Rows are points. Two turns around zero, p and q, are shown by what they do to some points. Write where each new point lands after one turn and then the other. Backwards means that the second turn is done in reverse. Each puzzle has new turns, and all numbers are rounded.

Turn p:
[63 7] => [57 -28]
[-28 9] => [-19 23]
[-22 29] => [-3 36]
[-14 -44] => [-35 -30]
Turn q:
[18 -31] => [-35 9]
[27 7] => [-14 -24]
[-8 60] => [48 -37]
[-38 -36] => [2 52]
Where do these land?
q, then p: [-43 -45] => [32 53]
p, then q: [35 17] => [-31 -24]
q, then p: [8 28] => [-2 -29]

Turn p:
[66 -21 -13 3] => [4 -64 -27 -13]
[13 3 25 -32] => [0 9 -17 -38]
[34 32 -13 -30] => [-32 -6 -45 -12]
[-52 -27 -10 1] => [-6 18 56 6]
[-61 13 11 58] => [34 44 33 57]
Turn q:
[-25 20 37 -8] => [27 -38 -1 17]
[53 39 -18 26] => [-4 30 -65 -16]
[36 -21 -1 13] => [-16 36 -9 18]
[12 -17 13 -16] => [-18 -2 5 23]
[-23 -33 -54 49] => [16 55 40 -45]
[-53 13 24 -64] => [-5 -82 29 4]
Where do these land?
q, then p: [17 29 -23 -23] => [-35 3 31 -5]
q, then p: [29 -32 41 -2] => [31 4 0 51]
q, then p: [-17 -34 -29 15] => [11 36 -26 -22]
p, then q: [-27 33 -25 19] => [47 12 -10 -18]
p, then q: [0 41 25 -76] => [-21 -65 -1 -58]
q, then p: [-1 -37 11 68] => [16 8 -74 18]

Turn p:
[-2 -41 -44 -12 0 10 99 22] => [-48 14 -58 3 41 -53 12 60]
[-54 -28 0 -23 -55 1 -24 -8] => [48 -40 4 16 -19 12 3 57]
[-15 -14 -49 -16 -7 3 -85 -28] => [34 -23 58 9 -46 -1 63 5]
[-28 -33 -5 -24 27 24 0 -23] => [-27 -29 3 34 3 16 30 20]
[-12 8 55 30 -24 1 21 2] => [18 3 -29 -13 20 41 -42 2]
[-10 59 -4 24 7 -58 11 5] => [9 15 47 -37 38 -18 -43 -14]
[30 18 17 10 -9 -30 3 -11] => [24 7 -4 -10 19 -10 -15 -36]
[37 -21 -23 35 46 4 41 -29] => [-39 29 -20 -7 51 -5 47 -25]
[10 16 -16 -3 1 50 -17 64] => [-32 29 -8 -17 -71 -4 -11 13]
[28 -38 11 -21 42 13 -80 15] => [0 21 24 64 -58 19 33 -37]
[16 75 59 0 -28 -18 32 -9] => [13 -26 -18 -42 22 3 -78 -44]
Turn q:
[-8 -13 -5 67 10 10 81 -13] => [-50 -50 33 0 -52 -24 2 47]
[-24 -21 35 -3 5 -53 -23 21] => [48 17 -5 -15 17 -12 44 29]
[47 20 20 26 -26 52 -47 -41] => [17 -44 -18 6 31 -15 -79 -30]
[28 50 -79 23 -74 25 -18 -14] => [-60 -40 -74 -16 -3 1 -24 -72]
[-15 -8 -6 26 32 29 -25 46] => [1 45 2 -3 -17 -54 -18 0]
[18 -45 16 9 14 -15 -9 25] => [20 5 20 23 15 -39 25 7]
[-21 -23 10 -31 24 -2 -3 -40] => [7 17 5 27 20 35 -8 38]
[-49 3 15 -41 -8 42 27 52] => [27 46 6 13 -77 20 2 -14]
[-9 16 42 -31 24 -25 -7 -9] => [37 16 24 -22 20 32 3 17]
[34 22 -48 -45 -2 -64 23 -27] => [-46 -11 7 -14 47 57 52 -24]
Where do these land?
q, then p backwards: [-36 -51 16 -10 47 13 -17 22] => [-9 -46 -23 10 -3 -39 -11 54]
p, then q: [10 -54 35 35 18 -8 -10 -3] => [-42 -13 18 -22 -17 -17 -51 -7]
q, then p: [37 33 5 22 14 -14 -35 33] => [-1 -34 26 36 25 -23 -5 -37]
q, then p: [-24 -20 63 -5 11 -4 4 14] => [13 32 -38 -3 -19 -18 -25 -36]
q, then p: [53 35 9 50 -3 -57 38 -19] => [-16 -21 -24 95 22 1 -5 28]
q, then p: [-11 -11 -90 -6 10 -14 -5 36] => [-19 -34 40 -48 48 -7 -21 42]
q, then p: [-12 48 -61 -68 -25 16 53 -46] => [-31 -59 -19 -39 -38 63 38 59]
p, then q: [31 -44 34 -56 12 -12 -21 -2] => [-34 -57 -24 -6 13 -44 -4 29]
p, then q backwards: [-8 -12 25 30 -21 49 0 28] => [-61 24 -9 -20 -14 6 4 -19]
p, then q: [-32 57 -54 21 -17 46 10 -45] => [36 41 25 61 -29 52 37 -3]
q, then p: [-9 20 18 -13 -45 -16 -18 -18] => [-19 -2 -21 4 -17 -24 47 -5]

Turn p:
[-25 37 -105 -16 22 -10 16 24 -13 35 34] => [11 -15 -67 -52 14 56 28 16 47 -11 54]
[-34 -14 -7 -15 29 2 3 24 -30 -87 1] => [38 50 4 48 22 3 16 8 -7 -59 30]
[-17 -29 26 28 4 33 17 18 29 13 11] => [13 24 -10 5 -5 -49 -14 16 22 31 -17]
[-37 -12 0 46 13 -18 -42 32 -18 22 -15] => [-35 16 -23 18 -24 -29 45 -30 36 -6 5]
[-23 -9 19 -19 15 12 -67 4 -25 16 26] => [-36 54 6 19 -16 38 21 -11 20 13 -18]
[-27 2 19 -31 15 3 1 24 29 27 -36] => [18 -4 43 -3 4 -10 32 -1 35 34 5]
[169 -5 20 -14 -98 12 21 23 7 11 -13] => [29 -54 -4 -68 -11 -7 3 -7 -151 38 -86]
[27 56 -17 -4 23 28 8 -34 -20 -31 -12] => [24 -29 12 -4 -17 41 -24 17 3 -59 -20]
[50 -32 20 -4 11 -12 11 -10 -20 25 -7] => [2 11 16 -37 -19 -9 -21 -42 -31 9 -7]
[-11 -20 2 5 0 -14 11 -42 92 -16 -14] => [-13 -28 38 17 -12 -39 -32 56 -6 31 45]
[-33 48 19 -2 27 -31 0 -9 -3 1 31] => [4 -17 -10 45 -1 38 -18 -23 37 8 18]
[-38 -22 6 26 -60 -3 21 -56 -28 -15 -6] => [-56 -7 -1 11 64 -33 -37 0 -6 -30 -10]
Turn q:
[12 -28 37 10 6 -74 14 -34 -1 -12 -11] => [19 -57 1 -21 -46 2 -31 -10 -36 31 -4]
[29 23 -38 15 12 18 9 -13 -26 -27 -10] => [5 9 -1 38 44 -18 2 -16 -11 33 0]
[12 -17 -45 -25 8 15 -74 -31 4 20 21] => [33 15 23 27 -20 14 53 -16 61 21 -16]
[-70 -10 -41 33 -35 9 9 29 -32 34 -19] => [30 64 -54 -33 13 3 -19 -32 13 -31 28]
[-4 151 -39 6 3 13 30 -12 41 -5 16] => [-12 6 42 -58 124 -48 61 16 -23 13 -4]
[-14 -16 173 5 13 18 1 1 -24 -12 1] => [-92 6 -13 -24 -97 -6 -46 92 -41 23 -9]
[30 -36 -19 14 10 -2 25 0 -9 41 5] => [50 -12 -11 32 -8 -19 -18 12 5 -23 6]
[26 22 19 20 19 -17 -25 7 46 -8 -24] => [8 -5 40 -8 6 31 7 18 -39 6 -37]
[25 -15 -26 -67 -22 18 -3 10 -12 1 -19] => [-9 -25 -11 34 23 39 4 4 52 0 26]
[-59 -3 -24 7 33 18 36 10 -6 3 -8] => [-3 38 14 -19 18 -30 -46 -26 16 -23 18]
[4 -35 -23 3 -54 20 20 0 35 -19 9] => [-10 -25 -42 11 14 7 4 -28 17 -41 -40]
[8 -35 26 -20 7 -34 -42 32 -15 -14 40] => [-17 -12 14 19 -69 23 29 -12 -12 -10 29]
Where do these land?
q, then p: [73 -26 -102 -51 -21 23 -9 -2 -31 -53 -6] => [-22 0 -33 -25 -72 -74 -89 30 41 -14 19]
q, then p: [51 23 12 32 -16 22 51 -2 37 25 -34] => [33 33 6 -13 -45 -15 58 -29 -6 -40 18]
p, then q: [-46 19 -1 25 17 -11 -33 -9 2 48 -21] => [-2 -15 1 -53 -3 -4 -14 -16 18 -41 -44]
q, then p: [-47 -16 45 41 16 -9 5 -34 -33 6 -19] => [-46 -28 3 -11 15 52 50 -12 -10 19 -12]
q, then p: [28 -32 -9 -23 -2 13 -51 10 -26 11 45] => [8 -38 -45 3 22 -47 -30 22 -11 12 -13]
q, then p: [-17 29 40 17 30 -13 11 7 68 1 -53] => [19 41 64 17 -3 22 48 -25 8 -7 -41]
q, then p backwards: [-15 38 7 36 -51 23 35 40 35 -9 -40] => [11 -14 -41 -12 -61 27 16 -19 -59 -17 30]
q, then p: [9 -50 -65 -76 13 35 20 2 -42 -2 59] => [-28 -21 -44 50 -30 -50 -66 45 -14 34 53]
p, then q: [-22 68 43 12 -8 8 6 -33 20 -6 -6] => [17 28 -4 12 -37 34 -29 0 -17 -18 -59]
p, then q backwards: [46 25 28 -21 -19 -2 11 25 15 3 -40] => [35 10 -7 20 14 -50 -13 -29 36 -6 11]
q, then p: [-21 -13 28 -6 -30 17 9 2 23 -18 -38] => [-10 18 25 -3 4 7 39 37 27 -16 -1]
q, then p: [1 -49 -22 6 26 -15 -41 -17 5 -15 75] => [-30 -54 7 13 38 -45 -49 -7 -41 4 -7]
q, then p: [-50 6 32 22 4 -89 -2 -20 -7 35 24] => [-11 11 17 -29 58 58 -1 -20 -67 34 -10]
q, then p: [9 -21 -35 -14 42 -2 -10 31 -65 -27 51] => [-37 -25 -60 38 4 -8 -70 -14 0 9 -2]
